Each row is a point. Any point is a mix of the corners, with weights that add up to 1. It lies inside the corners' shape when no weight is negative. Say inside or outside, and name the corners with a negative weight.

Corners:
(1): [19 15]
(2): [ 21 -73]
(3): [-17  40]
Points:
[17 13] => inside
[-1 47] => outside (2)
[ 19 -62] => inside
[18 13] => inside

Corners:
(1): [-12  29 -23   3 -10  27  74  54 -49]
(2): [  5  -9  -2 -29 -23 -24  30  32 -11]
(3): [-43  13  54  87  -6 -22 -37 -31  43]
(4): [-38 -22 -42   3 -24 -58 -31 -58  35]
(5): [-16  46  28   3  -2  33  -6 -18   0]
(6): [-47 -81 -37   8   5 -20 -23 -20  19]
(7): [ 25  57   5  43 -10  27 -22  41 -29]
(8): [-15   7  47  95 -21 -43 -55 -57 -14]
(9): [ 17  33 -11   8  35   7  48  27 -20]
(10): [  6 -58 -32  14 -36   8  16 -55  52]
Points:
[-24  29  23  25  11   1 -11   2  13] => outside (1, 8, 10)
[-11  -3 -15  10  -6  -2   7   4   5] => outside (8)
[-20   6   5  37  -7  -5 -18 -30   9] => outside (2)
[-13 -22 -12  13 -15 -17  -9 -22  18] => outside (1)
[-7 29 10 12  5 14  9 -4 -3] => inside
